Each row is a point. The points of each table are mixes of a few directions, plus a little noise. Count the directions of each table, and those that both share. Where both have some left over, give the other angles between the two spaces (their principal angles), to ten degrees, smallest first.

First (5 x 2):
[[-70, -21],
[-13, -3],
[-6, -2],
[65, 20],
[23, 7]]
Second (5 x 2):
[[-3, -49],
[-2, -51],
[3, 65],
[1, -3],
[3, 39]]
Directions: first 1, second 1, shared 0; angles 70

First (8 x 4):
[[3, 20, -26, -6],
[-4, -8, 11, 0],
[9, -30, 42, 21],
[11, -1, -1, 7],
[29, 17, -30, 10],
[22, -22, 28, 25],
[-95, 11, 2, -64],
[25, 14, -25, 9]]
Second (7 x 4):
[[-2, -9, 17, 15],
[10, 18, -34, -24],
[18, 15, -31, -18],
[-1, 31, -37, 10],
[-2, -39, 54, 10],
[15, -40, 56, 33],
[-38, 25, -25, -25]]
Directions: first 2, second 3, shared 2

First (7 x 6):
[[-21, 22, 36, -4, 19, 28],
[22, 16, -17, 28, 7, 22],
[87, -24, -51, -73, -12, -32],
[-62, -22, 46, -26, -8, -11],
[-25, 0, 16, 10, 0, 8],
[3, 31, -39, 78, 4, -52],
[-4, -23, 9, -13, -10, 37]]
Second (6 x 6):
[[-18, 11, 18, 4, -34, -34],
[32, -18, -32, -10, 59, 57],
[-29, 17, 28, 7, -53, -52],
[41, -23, -40, -12, 78, 76],
[-18, 10, 17, 5, -33, -33],
[-9, 4, 10, 3, -16, -15]]
Directions: first 4, second 1, shared 0; angles 40

First (8 x 9):
[[-4, 0, 4, 0, -1, -6, 0, 5, -7],
[19, -2, -18, -1, 6, 25, 1, -28, 35],
[-52, 4, 52, 5, -11, -65, 1, 76, -95],
[-13, 1, 12, 1, -2, -16, -1, 18, -25],
[-9, -1, 8, 1, -1, -10, 0, 12, -13],
[9, -2, -8, -1, 2, 11, 0, -11, 15],
[19, -2, -19, -2, 4, 24, -2, -27, 32],
[31, -3, -31, -5, 6, 38, -1, -46, 55]]
Second (7 x 9):
[[12, 34, -34, -47, 30, 31, -19, -7, 26],
[-4, -18, 1, 2, -7, -21, 6, 9, -7],
[-23, 32, 24, -7, 8, -8, -11, 33, -44],
[19, -36, -37, -16, -2, -8, 10, -18, 41],
[-10, 19, 21, 11, 0, 6, -5, 9, -22],
[2, 20, 49, 68, -19, 39, 4, -29, -11],
[5, -50, -25, -11, -10, -39, 15, 4, 17]]
Directions: first 1, second 3, shared 1
